Rows are points. The window is the flat piece filled in between its corners: a triangle in 3 columns, a solid with four corners in 4, and so on. A path goes straight from each point to the next, and from the last back to the first. After which points does the path pass through the window?
In the rows, 100 means zero.

Window, 3 rows:
66 44 131
105 163 68
68 109 72
Path:
(1): 46 131 92
(2): 94 82 62
(3): 82 27 105
(4): 22 58 151
(5): 82 143 99
(6): 100 114 77
(7): 92 69 92
(8): 52 79 137
(9): 28 75 153
(10): 99 42 98
(11): 112 131 53
(12): 60 155 73
Through the window after points: 1, 5, 7, 9

Window:
112 111 91 164
113 45 130 37
106 113 135 150
34 118 117 129
Path:
(1): 110 139 126 126
(2): 94 66 142 171
(3): 110 56 101 155
(4): 127 135 131 111
(5): 113 107 123 63
(6): 132 27 128 114
(7): 98 93 125 158
(8): 126 152 92 136
(9): 94 129 124 135
(10): 49 62 126 158
(11): 89 14 154 74
(12): 113 71 123 22
Through the window after points: 1, 7, 9

Window, 6 rows:
115 93 158 80 100 135
81 52 95 121 110 109
127 104 76 67 27 89
132 107 77 5 156 161
71 125 85 146 18 93
154 130 72 101 143 113
Path:
(1): 117 126 111 60 143 78
(2): 139 108 84 85 119 145
(3): 130 76 78 133 31 141
(4): 72 118 140 102 79 54
(5): 90 120 91 76 96 52
(6): 124 90 61 129 71 158
(7): 147 94 91 104 82 175
(8): 103 132 160 40 86 80
(9): 91 109 90 60 105 80
(10): 146 73 44 100 77 160
(11): 121 86 87 111 96 169
(12): 80 105 144 65 91 63
Through the window after points: 1, 11

Window:
48 78 56 126 109 66 73 146 93
92 125 101 109 167 132 84 102 92
109 15 83 81 119 84 130 116 63
132 102 83 137 93 99 136 148 107
150 61 70 68 144 148 65 77 51
77 143 68 119 125 75 87 81 99
139 45 104 123 108 62 82 115 82
104 195 135 35 83 87 52 81 106
96 114 62 89 147 31 53 130 78
Path:
(1): 111 95 85 118 118 117 102 106 61
(2): 123 67 88 79 123 111 84 113 126
(3): 117 97 80 88 161 126 77 104 126
(4): 86 117 97 119 115 83 84 96 12
(5): 92 83 78 117 97 100 98 136 26
(6): 109 89 71 95 135 76 70 112 104
(7): 102 108 86 97 155 131 82 101 118
(8): 86 137 120 121 143 88 87 108 26
(9): 86 124 107 106 126 81 63 118 47
(10): 113 113 76 76 140 90 82 101 126
(11): 122 64 84 74 141 90 66 116 133
(12): 87 86 94 122 113 74 77 88 20
(13): 99 115 78 113 109 70 85 125 54
(14): 104 94 80 94 115 73 82 106 109
(15): 95 115 79 76 129 87 68 107 104
(16): 90 131 90 90 104 76 82 115 36
Through the window after points: 3, 5, 7, 9

Window, 11 rows:
119 119 119 144 74 117 64 72 86 59 106
120 98 82 89 73 91 90 134 102 89 108
96 108 102 69 153 135 115 78 98 126 111
100 89 122 39 150 78 114 32 136 49 128
110 80 148 117 77 94 104 117 140 93 102
71 135 79 136 70 79 108 126 85 87 139
81 112 80 85 54 83 70 93 93 72 47
98 66 102 149 78 111 86 129 73 89 88
106 82 67 160 141 195 79 112 115 95 50
86 103 134 101 67 118 90 114 97 53 125
95 98 87 89 70 99 167 101 100 114 157
Path:
(1): 118 96 116 113 100 106 118 118 94 70 89
(2): 131 121 124 104 116 114 116 116 102 64 83
(3): 72 83 90 114 93 124 75 72 107 106 125
(4): 68 100 95 105 83 103 85 83 112 104 146
(5): 120 106 118 125 95 105 131 105 90 60 88
(6): 106 129 86 106 102 100 153 114 83 56 82
(7): 104 75 96 90 60 103 72 114 116 118 142
(8): 76 87 68 96 83 110 86 67 116 99 145
(9): 111 132 121 122 114 98 117 130 72 62 78
(10): 139 111 103 106 105 85 117 124 90 70 91
(11): 92 98 99 99 74 106 80 94 108 82 114
(12): 88 84 89 108 83 110 78 86 109 96 143
(13): 97 110 135 130 99 98 143 121 84 61 60
(14): 103 107 110 108 79 93 107 114 109 76 89
(15): 86 93 108 111 79 101 86 100 112 99 111
(16): 73 85 72 106 93 130 24 83 119 105 103
Through the window after points: 2, 6, 10, 14

Window, 12 rows:
85 111 21 86 38 114 134 84 160 44 71 51
58 124 120 121 108 161 129 128 89 102 116 128
108 42 78 48 55 155 35 86 97 131 131 124
83 133 88 69 109 91 86 149 68 136 102 113
119 132 48 82 68 97 75 75 132 13 24 72
100 156 5 104 45 188 67 106 106 180 50 122
83 46 147 159 35 81 150 183 101 111 45 114
121 110 135 51 94 119 132 123 54 130 103 116
65 82 106 34 110 156 120 145 67 108 76 91
138 84 74 141 153 44 122 108 62 93 44 125
85 133 140 116 100 171 109 144 67 112 143 31
123 94 113 137 87 133 110 175 148 182 84 124
Path:
(1): 128 118 64 101 49 151 133 171 93 93 97 110
(2): 127 95 80 89 85 113 119 133 81 78 86 113
(3): 43 102 89 101 123 101 111 81 110 158 40 70
(4): 51 99 105 88 97 127 63 86 107 168 42 106
(5): 167 130 66 108 88 130 134 168 49 98 117 125
(6): 100 116 57 88 80 132 88 162 62 105 89 112
(7): 76 92 112 74 84 138 108 97 117 154 71 100
(8): 69 110 81 89 100 97 96 77 116 86 77 57
Through the window after points: 2, 6, 8

Window (14 x 14):
73 31 134 117 62 50 89 77 65 122 81 105 78 105
98 104 113 91 68 127 112 92 114 96 71 107 66 92
117 111 54 100 63 79 61 81 116 125 72 137 106 134
103 82 141 152 146 109 134 112 51 61 104 131 111 102
112 126 100 120 87 93 141 75 101 107 142 94 118 159
89 124 96 94 90 104 63 76 107 104 129 104 90 85
113 124 74 195 111 47 130 82 112 112 96 57 97 101
143 119 130 72 77 96 109 110 134 92 113 86 94 147
75 111 81 126 105 47 105 86 53 75 103 114 83 72
113 106 120 69 113 139 104 51 54 122 107 76 95 117
100 94 96 118 52 72 49 124 95 108 133 103 41 151
138 61 75 159 65 90 106 85 76 52 110 123 127 154
110 84 90 96 129 125 120 137 89 103 170 85 69 97
90 118 78 98 83 115 70 177 80 64 145 118 115 119
Path:
(1): 119 115 102 104 78 110 108 86 87 107 109 105 86 97
(2): 119 110 99 113 76 96 99 106 89 101 107 112 99 109
(3): 89 99 80 105 84 101 93 85 110 92 100 111 93 138
(4): 80 85 67 118 115 97 73 81 101 75 97 96 64 146
(5): 126 102 129 109 54 84 94 123 81 112 117 109 102 81
(6): 114 100 98 120 70 92 85 115 77 110 127 105 78 124
(7): 77 90 93 108 94 78 72 93 124 58 95 112 81 152
(8): 90 115 86 111 95 106 74 102 119 45 92 77 75 187
(9): 132 84 104 124 78 93 108 96 78 132 121 132 114 96
(10): 108 102 110 123 71 87 107 101 79 96 99 109 80 98
(11): 82 91 90 102 102 89 93 84 94 91 98 107 86 110
(12): 93 86 88 114 99 89 99 88 106 73 112 105 84 124
(13): 132 102 99 135 60 98 102 111 66 106 114 108 101 116
(14): 123 108 127 104 64 94 89 117 54 142 121 137 66 65
(15): 97 94 85 105 98 99 87 92 99 89 121 83 85 144
(16): 74 84 112 102 103 104 106 87 101 87 75 89 80 124
Through the window after points: 2, 6, 10, 12, 14, 16

Window, 14 rows:
94 115 90 112 162 78 122 112 116 106 112 142 149 134
91 107 96 86 82 112 125 136 117 100 138 108 58 129
159 85 78 94 119 138 71 47 82 97 77 88 54 68
87 106 97 195 132 89 74 110 66 133 89 107 57 93
62 73 88 114 88 128 104 147 92 144 72 107 54 109
146 129 62 72 70 136 107 52 111 100 91 106 85 103
97 86 75 82 83 131 86 73 29 94 78 92 90 121
95 90 109 124 84 130 127 92 154 86 85 102 70 90
95 96 46 113 106 76 96 86 116 81 91 86 96 85
57 113 129 73 99 112 61 64 94 135 71 93 100 88
115 136 139 108 117 133 134 139 90 96 88 100 55 34
127 103 108 93 99 78 120 104 110 108 144 147 96 40
124 112 130 55 93 82 130 94 91 139 138 99 135 86
87 109 48 138 118 137 92 114 69 118 142 102 103 122
Path:
(1): 102 108 102 101 100 114 120 81 88 109 98 110 74 75
(2): 81 84 86 115 117 95 132 62 85 113 126 115 95 85
(3): 128 119 93 80 82 128 66 131 105 115 90 91 86 119
(4): 103 132 132 107 152 119 27 148 99 86 134 92 122 71
(5): 97 87 81 112 92 102 159 76 89 123 73 114 54 96
(6): 89 131 68 106 126 153 147 56 97 124 113 61 76 90
(7): 111 84 111 112 85 91 60 126 88 95 78 130 81 102
(8): 103 98 94 82 78 108 73 114 106 113 112 88 91 91
Through the window after points: none

Window (14 x 14):
73 61 81 76 89 81 114 105 132 124 138 123 37 127
93 43 100 100 67 124 105 82 152 81 126 108 125 119
101 6 91 137 88 42 64 105 78 90 127 128 90 86
79 160 103 140 86 103 96 133 146 120 122 70 125 85
98 109 128 118 60 117 138 106 25 123 165 91 122 73
116 136 108 127 85 106 72 65 148 102 84 82 83 121
105 123 124 66 103 76 113 96 96 92 118 65 108 94
120 136 20 5 89 160 30 112 153 163 52 171 80 59
74 137 96 105 72 54 42 96 123 115 145 100 107 152
108 98 18 50 109 84 131 76 98 89 84 132 87 121
89 125 97 68 86 114 117 112 76 158 65 103 119 102
115 100 71 110 128 116 93 100 119 102 128 51 113 142
129 106 118 99 14 132 83 180 135 85 115 87 79 112
55 132 118 99 43 129 91 123 36 107 109 57 109 58
Path:
(1): 95 122 108 98 88 119 100 114 83 106 107 97 112 108
(2): 109 99 77 94 70 96 113 96 90 125 128 86 115 86
(3): 109 81 61 96 34 73 97 91 128 132 126 85 116 99
(4): 86 117 99 76 140 132 114 98 93 80 84 127 77 122
(5): 96 115 109 121 85 95 94 107 108 80 108 127 97 129
(6): 85 90 91 95 79 95 107 105 115 124 131 67 98 100
(7): 127 93 63 135 48 70 109 69 104 137 122 67 136 86
(8): 73 86 95 62 112 128 76 134 94 83 102 147 62 113
(9): 96 132 85 67 108 123 89 114 124 113 103 121 95 115
(10): 103 53 73 116 25 75 76 75 125 149 99 87 55 71
(11): 105 100 91 106 59 93 87 122 114 126 120 79 110 93
(12): 98 132 114 101 76 123 99 134 122 86 108 100 90 107
Through the window after points: 3, 9, 11

Window, 14 rows:
144 85 148 73 94 131 132 149 111 94 65 109 92 165
33 117 104 184 114 37 103 117 85 130 147 96 127 84
78 99 126 119 102 64 72 83 89 28 117 73 84 93
42 127 102 140 90 27 129 125 93 107 120 125 122 5
119 57 119 51 83 116 87 159 46 111 102 142 108 142
134 36 112 112 57 131 81 135 104 87 41 165 110 153
95 64 88 136 84 65 131 113 112 105 169 108 117 65
53 47 116 91 83 75 119 67 83 75 69 63 46 129
150 43 126 89 74 115 72 149 86 120 53 73 108 117
94 106 101 105 77 76 110 31 72 87 87 80 117 110
132 54 93 52 115 98 68 125 132 115 58 131 101 149
66 89 117 105 100 146 83 54 97 92 92 83 60 91
158 46 96 104 140 115 114 147 61 99 59 133 96 125
86 139 43 156 71 44 112 158 84 117 142 113 88 67
Path:
(1): 119 70 118 107 95 58 103 107 83 104 111 103 62 132
(2): 87 75 96 106 88 100 104 124 98 81 73 111 127 99
(3): 74 93 83 92 105 93 132 114 96 69 111 83 126 93
(4): 107 88 99 160 63 61 75 121 89 143 117 129 52 91
(5): 133 106 159 128 110 53 99 84 95 139 99 134 76 113
(6): 77 82 87 97 76 104 116 126 90 68 89 91 119 98
(7): 63 94 64 105 124 129 108 144 84 81 118 78 154 84
(8): 93 84 122 133 75 46 108 91 95 109 99 139 62 114
Through the window after points: 3, 5
